Rows are points. The points of each table are mixes of a few directions, plus a little noise. Count the directions of each table, and those that both share. Where both have some left over, give the other angles between the two spaces (their principal angles), to ten degrees, smallest first.

First (6 x 2)
[[ 16.1   5.2]
 [-31.9 -10.4]
 [-10.5  -3.4]
 [ -9.4  -3.1]
 [ 17.7   5.8]
 [ 18.0   5.8]]
Second (5 x 2)
[[  0.8   0.3]
 [-36.5 -11.8]
 [ 14.9   4.9]
 [  9.0   3.0]
 [ 11.6   3.7]]
Directions: first 1, second 1, shared 1

First (7 x 3)
[[ -1.7  -3.2   0.2]
 [  6.7  14.9  -0.9]
 [-17.7 -39.5   2.1]
 [  1.7   3.5  -0.1]
 [ -9.3 -20.2   1.4]
 [  5.7  12.5  -0.8]
 [ 14.4  31.9  -1.9]]
Second (6 x 3)
[[  6.2 -39.9  20.9]
 [  1.6 -10.5   5.5]
 [  0.6  -3.9   2.0]
 [ -3.0  19.0 -10.0]
 [ -3.0  19.6 -10.3]
 [ -2.4  15.6  -8.2]]
Directions: first 1, second 1, shared 0; angles 40

First (7 x 6)
[[ 11.0  14.8  21.3 -23.2 -13.0 -10.6]
 [-34.9 -21.9  -9.7   1.1  14.3 -39.9]
 [  4.8   3.2  -1.4  13.5 -14.2  17.2]
 [  6.3  -0.8  -6.5 -13.8  -3.2   0.5]
 [  9.7  13.2  15.3  14.1  -7.9  17.4]
 [  3.1  -5.8 -15.1   8.4   8.0  15.6]
 [ -0.2  -2.8  -3.6  -0.4  16.2   0.2]]
Second (6 x 6)
[[  0.9   8.9  17.4  11.1   4.8   2.4]
 [-11.2  -4.4   2.1  -0.6   2.6 -16.1]
 [  6.8  11.5  18.6 -14.0  -0.5  -8.1]
 [  3.3 -13.1 -37.3  16.1 -34.8  30.3]
 [  7.1   7.2   9.5 -12.3   2.1  -3.4]
 [ -6.9  -9.9 -10.6  -0.1  25.8  -5.2]]
Directions: first 4, second 4, shared 4

First (10 x 8)
[[-34.7  -6.3  20.5  -3.7 -30.9  27.7 -24.4   5.5]
 [ -7.2   0.0  10.4  -0.8  -1.5  17.9  -6.6   7.8]
 [ 27.9   7.8  -4.3   2.8  34.5   1.7  16.5   8.9]
 [  3.7   0.5  -2.8   0.4   2.8  -4.3   2.8  -1.3]
 [-20.2  -2.6  16.8  -2.2 -14.0  25.9 -15.5   8.6]
 [ 17.1   1.6 -16.7   1.9   9.8 -26.9  13.8 -10.0]
 [ -1.2   0.2   2.8  -0.2   0.5   4.9  -1.4   2.4]
 [ 32.7   5.4 -21.9   3.5  27.0 -31.2  23.7  -8.0]
 [ -5.7  -2.1  -1.1  -0.5  -8.7  -4.3  -2.8  -4.0]
 [-12.2  -4.7  -3.5  -1.2 -19.6 -11.5  -5.9  -9.9]]
Second (10 x 8)
[[ 17.0 -41.1   2.6   1.9  -1.6  11.7   1.3  10.8]
 [ -0.6   6.0   2.2  -2.0  -2.2  -3.1  -0.3   0.7]
 [  5.9   1.1  -1.2 -13.2   3.6   1.7  -4.7  -0.9]
 [  6.7 -13.4  -6.5  -6.9   8.4   8.9  -3.5  -2.5]
 [  4.1 -13.5   1.3   3.8  -1.6   3.3   1.6   3.8]
 [ 20.4 -20.4  14.8 -12.3 -12.1  -0.7  -1.4  17.2]
 [-24.1  35.1  -1.2  17.7  -3.3 -12.8   5.8  -8.7]
 [  6.1 -26.4  -3.3   6.8   3.1   9.9   1.8   2.5]
 [-37.2  53.5   0.3  29.4  -7.7 -21.0  10.0 -11.6]
 [  1.7  19.0  -9.3 -25.2  13.5   1.8 -10.4 -11.1]]
Directions: first 2, second 3, shared 0; angles 70, 80

First (9 x 11)
[[-14.2 -12.5  18.1  11.9  18.2  -9.2   6.6   5.1  -6.5   6.0  15.8]
 [ 28.3  32.1  -2.7 -20.7 -20.1   4.9  -0.7   8.8  -2.5  -2.5  -7.5]
 [ -4.1  -6.5  -5.3  14.0   7.5  20.2 -19.2 -27.2  -5.9  18.6  10.9]
 [ -2.0 -10.5  -1.6  -2.5  -4.0  29.6 -12.7 -23.6  -6.3  26.1   3.6]
 [-12.0 -25.7  11.4   8.1   2.9 -18.3   7.3   5.7  19.9  -5.4  -5.2]
 [-16.1 -18.7   0.6 -14.1  12.0 -17.6  20.8  17.3   0.8 -35.1 -13.8]
 [ 22.7  30.8 -16.7 -14.7 -18.0   3.2  -3.5   5.2  -0.3 -11.6 -11.7]
 [  4.5  -3.6   5.3  10.8   6.1   1.1 -13.4 -14.8   5.6   3.7   6.8]
 [ -6.9  14.9  -9.4   7.6  -4.6 -13.6  14.1  23.8  -4.8   0.3   1.4]]
Second (11 x 11)
[[  7.7   0.3   4.8 -10.3  -2.6  -3.4   1.0   1.7   5.2 -10.0  -6.4]
 [ 45.4   0.6  27.5 -58.8 -15.5 -19.7   7.0  10.6  29.1 -58.4 -36.9]
 [ -7.0  -0.1  -4.1   9.0   2.3   2.9  -1.3  -1.6  -4.4   8.9   5.7]
 [-16.8  -0.1 -10.0  21.7   5.8   7.1  -2.5  -3.9 -10.6  21.1  13.6]
 [ 10.2   0.1   6.1 -13.4  -3.4  -4.6   1.3   2.5   6.6 -13.1  -8.5]
 [ -8.7  -0.5  -5.1  10.9   3.0   3.6  -1.4  -2.1  -5.4  10.7   6.7]
 [-30.0  -0.2 -18.0  39.1  10.4  13.0  -4.5  -7.0 -19.2  38.5  24.1]
 [-11.6  -0.1  -6.9  14.9   4.1   5.1  -1.4  -3.0  -7.4  14.7   9.7]
 [  3.8   0.1   2.1  -4.9  -1.3  -1.6   0.6   0.8   2.5  -4.8  -2.9]
 [ 11.7   0.1   6.9 -15.3  -3.7  -5.1   1.8   2.7   7.2 -14.9  -9.5]
 [ -5.5   0.0  -3.2   7.2   1.6   2.4  -0.7  -1.0  -3.3   7.1   4.5]]
Directions: first 6, second 1, shared 1

First (9 x 12)
[[  4.2  -4.0  -4.5   2.9  -1.6   2.7   7.9   6.1   9.0   4.0   5.9  -1.4]
 [-11.1  11.1  12.2  -7.3   4.7  -8.1 -22.2 -17.4 -24.4 -10.2 -16.6   2.7]
 [  7.8  -7.7  -9.4   5.3  -3.3   5.2  15.9  12.2  17.2   7.2  12.2  -2.2]
 [ 14.0 -13.1 -15.8   8.3  -5.8   8.9  26.7  20.6  29.8  12.6  20.3  -3.2]
 [  0.8  -0.8  -0.7   0.5  -0.5   0.8   1.6   2.1   2.0   0.9   1.3  -0.4]
 [-24.3  24.0  27.6 -16.0   9.9 -16.6 -49.4 -37.6 -54.0 -22.9 -37.2   6.4]
 [ 12.4 -11.3 -12.5   7.5  -4.9   8.3  22.3  17.3  24.6  10.8  17.1  -2.7]
 [  0.7  -0.9  -1.1   0.8   0.0  -0.2   1.8   1.2   1.9   0.7   1.4  -0.5]
 [ -2.8   2.9   3.3  -2.0   1.1  -1.9  -5.8  -4.3  -6.1  -2.5  -4.0   0.4]]
Second (10 x 12)
[[  6.1   1.0  14.0  -7.8 -19.7 -25.5   5.0 -29.4   3.7   8.6  13.8 -16.1]
 [ 15.5  -6.4   4.9  -2.3 -22.5 -23.3  18.6 -22.0  16.8  17.1  23.3 -14.2]
 [-31.6  18.4  26.7 -17.2   3.7  10.1 -22.5   3.2 -12.6 -28.2 -11.2 -28.2]
 [  4.0  -5.6 -15.6   9.3  11.4  14.1   3.0  18.6   1.8   1.7  -5.3  16.7]
 [ -4.2  -0.8 -11.2   6.3  15.7  19.1  -4.7  21.9  -4.0  -6.3 -11.5  14.0]
 [ 15.5 -12.4  -8.0   4.6 -14.2  -2.1  28.4   6.9  30.6  15.6  25.9 -11.5]
 [-11.1  11.9  19.7 -11.6  -4.0 -15.0 -18.7 -25.1 -19.8  -8.9  -9.1  -8.4]
 [ -4.6   2.5  -2.8   1.5   9.4   6.6  -9.1   5.1  -9.9  -5.5 -11.2   9.5]
 [ 11.6  -7.4 -16.4  10.2   6.6   2.7   4.5   5.4  -0.5   9.1  -3.5  21.6]
 [ -1.1  -1.3 -11.3   6.5  13.7  13.6  -4.8  15.1  -6.0  -3.2 -11.4  16.6]]
Directions: first 1, second 3, shared 1

First (9 x 18)
[[ 27.6  21.3  -7.0  15.1   2.6 -12.4   3.1  31.6   8.1 -17.1  -7.9   8.1
  -23.0 -10.3  -6.1  -4.7 -16.1  10.5]
 [ -9.5 -10.1   2.2  -8.4 -14.7   3.6 -22.8 -20.6  12.8  19.3   7.8   2.5
   13.7  23.2   5.9  14.7   6.0   5.7]
 [  4.8  21.1 -19.7  24.5   9.0  14.2   7.4   5.9   6.3   2.3  18.8   0.1
  -10.8 -13.0  -4.5  -6.4 -13.9   6.3]
 [-16.7 -18.3  -0.5  -6.8  -3.4  -4.8  14.2 -16.2 -20.9  11.1  -8.8 -26.0
    1.9  -4.8   7.6   2.8   6.5 -11.4]
 [  1.4  -2.7   2.9   7.0 -26.9 -15.7 -31.2   0.3  17.2  20.3  20.0  -4.2
    0.3  36.3   9.3  20.1   6.5  20.3]
 [ 10.8   4.9  -4.2  -3.0  11.7  20.1  -6.2  -1.6  31.6  -7.6 -17.2  22.0
    2.8  -8.9   1.4   1.9 -22.7   3.2]
 [ -1.5  19.7 -19.1   2.8  15.6  18.1  17.7 -10.7 -21.7  -3.2   6.4   9.6
   -1.6 -26.0 -21.7 -18.0  -1.6 -13.0]
 [-17.3 -22.5  26.1 -14.5  12.1  -1.7  18.0   2.4 -19.1 -13.9  -5.2  -9.3
   13.5  -4.0   7.0  -9.5  20.4 -15.8]
 [  0.0 -13.2  19.0 -16.2  -5.6 -21.7   0.5   8.4 -14.5 -10.2 -13.7  -3.1
    2.1   7.2   0.9   0.0  15.6  -5.5]]
Second (9 x 18)
[[ 17.2  11.4  -1.5 -18.2   3.5 -17.7  11.8   9.1 -29.3 -21.0 -26.9  13.1
  -10.8 -18.0 -23.3 -13.9   5.0 -13.1]
 [ -5.5   0.4  -4.5  10.4  -2.3   8.8  -6.0  -4.9  12.1  10.9  14.2  -3.8
    2.3   7.0   6.8   5.6  -3.6   6.9]
 [ -0.8  14.2 -19.0  17.6  -5.1  12.7  -9.4  -8.8  11.6  17.3  23.1   0.8
   -2.8   4.4  -2.0   4.6  -8.8  10.3]
 [-10.4  -6.6   3.5   8.8   4.8  -8.8  23.0   8.1 -25.0  -2.8   6.9 -25.6
   -6.0  -9.1   5.6  -7.5   9.5  -7.0]
 [  2.8  -3.0   5.0  -7.8   0.6  -2.9  -0.7   1.5  -0.5  -5.7  -9.3   4.7
    1.4  -0.6  -1.3  -0.5   1.6  -2.5]
 [-27.5 -19.9   7.3  24.7   0.9  10.6   7.5  -1.9  10.1  18.4  31.9 -35.5
    7.4  12.0  30.9   8.6   3.6   7.1]
 [  7.3 -13.6  18.6 -25.1  -3.0   8.1 -28.9  -6.5  38.9  -5.6 -23.6  29.9
   17.9  18.3   7.1  13.1  -6.2   5.3]
 [ -1.9 -14.0  18.4 -14.1   7.0 -17.5  20.8  13.2 -26.3 -19.6 -20.6 -10.9
   -2.0 -10.7   1.4  -9.4  13.0 -14.2]
 [ 18.9  31.3 -28.0   3.2  -6.5   8.2 -18.0  -9.9   8.5   8.3   4.7  27.5
   -8.0  -2.4 -24.4   0.1 -13.7   7.5]]
Directions: first 6, second 3, shared 3

First (11 x 24)
[[ 22.8  -5.5 -10.7  27.6  -6.6   2.0 -29.8  15.1 -13.1  -3.7  -7.4  -7.9
   -2.3 -23.9  21.8   6.8   2.7  16.6 -12.2 -14.9 -16.4  20.4   7.2  -0.5]
 [ -3.7  22.9 -12.5 -17.2  -5.2 -12.7   0.3  -3.9  -5.1  -8.1   0.2   0.3
   35.2  21.3  -4.9  -3.9 -14.5   2.7  38.5   6.5  14.4  -5.6 -26.2  -0.4]
 [-11.5   0.7   3.2   5.6  13.3   2.1  10.6  11.4   9.8  -6.5  17.3  -6.6
   -9.3 -11.3  -5.1  26.9   8.7  -4.4  21.6  18.5  12.4   3.9 -14.4   5.8]
 [-18.6   5.6   9.5 -10.4  15.7  -3.6  14.7  -2.6  -5.7   3.4  13.0  -2.6
   -5.7  13.7  -5.4  -5.3  10.9  -5.2  -1.9  -4.0  13.0  -6.3  -5.4  -1.7]
 [ -6.7  -7.9   9.9   3.5  32.8  -4.2  -6.6   5.4 -28.9  -7.6  29.0  -2.7
    0.2 -12.9  26.8  22.1  10.6  31.3 -22.3 -39.2 -15.4  11.8  -1.7  -2.3]
 [  4.0  -6.8  -0.6   0.4 -15.8   8.1   8.3  -3.1  25.7   3.9 -12.2   5.5
   -9.9  -3.3 -16.7  -0.2  -6.0 -18.0   5.9  27.1   2.2  -7.3   7.4   4.1]
 [  5.5 -17.0   3.0   6.3  -1.6   9.7   3.5   1.4  17.7  -3.1   2.5   5.4
  -11.3 -20.9  -1.4  23.4  -4.1  -0.2  -2.3  13.2 -11.5   1.5   8.0   5.4]
 [ 21.3  -9.9  -6.2 -17.8 -18.9  -0.8 -13.4 -22.4  -5.8  -1.4 -16.9  20.9
   28.5   6.1  10.6 -13.5 -29.9  18.4 -19.8 -22.7 -32.7  -7.4  16.3  -4.2]
 [ -0.7  15.1  -3.2  -1.4  -9.8  -6.1  -5.4  -3.2 -14.1  12.5 -17.7  -6.5
   -1.1  24.1  -3.3 -43.4   8.4 -11.6 -12.4 -11.7  11.8  -4.3   4.8  -7.7]
 [-18.3 -10.4  15.3 -14.3  19.4   3.8  24.3  -6.4  12.4  -3.8  22.5   7.8
   -8.4  -3.4  -7.8  24.8   1.5  -1.5   2.5   8.6   1.1  -8.3  -3.1   4.8]
 [  6.5  13.6  -8.7  16.3 -24.3   1.6  -6.3   8.6   6.7  14.3 -29.1 -12.8
  -16.5  11.0 -14.8 -37.5  12.2 -29.3   1.5  18.3  20.7   0.3   6.0  -2.7]]
Second (11 x 24)
[[ 27.7  20.3 -29.6   1.0 -30.7 -10.9 -31.5   0.0 -13.0  -8.7 -25.6   0.5
   46.0   9.4  10.1 -15.6 -26.5  14.9  28.0  -5.2  -6.0   6.3 -13.4  -2.4]
 [ -6.3  -4.4   6.9   0.1   7.3   2.1   7.5  -0.2   3.1   2.0   5.9   0.0
  -10.4  -2.3  -2.2   3.4   6.1  -3.4  -6.1   1.2   1.4  -1.5   3.2   0.8]
 [  1.3   0.6  -1.3   0.1  -1.3  -0.3  -1.6   0.0  -0.7  -0.2  -1.1   0.3
    1.8   0.5   0.0  -0.3  -0.9   0.6   1.2  -0.4  -0.2   0.4  -0.7   0.0]
 [ 15.0  10.7 -15.9   0.6 -16.5  -5.5 -17.1  -0.1  -7.1  -4.7 -14.0   0.4
   24.5   4.9   6.2  -8.1 -14.3   7.3  15.0  -3.1  -3.2   3.3  -7.5  -1.9]
 [-38.7 -28.8  42.1  -1.3  42.8  15.5  45.3   0.3  18.3  12.3  36.6  -1.1
  -65.3 -13.4 -14.8  21.8  37.8 -20.7 -40.0   8.4   9.0  -8.6  19.6   3.5]
 [  7.4   5.6  -8.1   0.2  -8.7  -3.0  -8.7  -0.2  -3.6  -2.4  -6.8   0.0
   12.1   2.6   2.8  -4.1  -7.3   4.2   7.8  -1.8  -1.8   1.7  -3.5  -1.1]
 [-22.7 -17.1  24.5  -0.5  25.2   9.3  26.5   0.6  11.0   7.3  21.2  -0.6
  -38.7  -8.1  -9.1  12.7  22.2 -11.9 -23.1   4.7   5.4  -5.2  11.5   2.1]
 [  0.5   0.5  -0.7  -0.1  -0.9  -0.1  -0.6   0.5  -0.4  -0.3  -0.6   0.1
    1.3   0.2   0.2  -0.3  -0.6   0.3   0.5  -0.3  -0.1  -0.1  -0.4  -0.3]
 [-18.2 -13.3  19.2  -0.6  19.5   6.8  20.2   0.1   8.0   5.8  16.8  -0.3
  -29.7  -6.5  -7.2  10.3  16.9  -9.4 -18.3   3.6   4.4  -4.1   9.1   1.8]
 [ 21.9  16.2 -23.7   0.5 -24.5  -8.7 -25.4   0.0 -10.4  -6.9 -20.7   0.2
   37.6   7.8   8.5 -12.4 -21.3  11.8  22.5  -4.7  -4.9   4.8 -10.9  -2.0]
 [ 12.2   9.0 -12.9   0.1 -13.7  -5.1 -14.0   0.4  -5.7  -3.8 -11.7   0.5
   20.5   4.1   4.4  -6.6 -11.9   6.7  12.2  -2.5  -2.5   2.8  -6.2  -1.6]]
Directions: first 5, second 1, shared 1
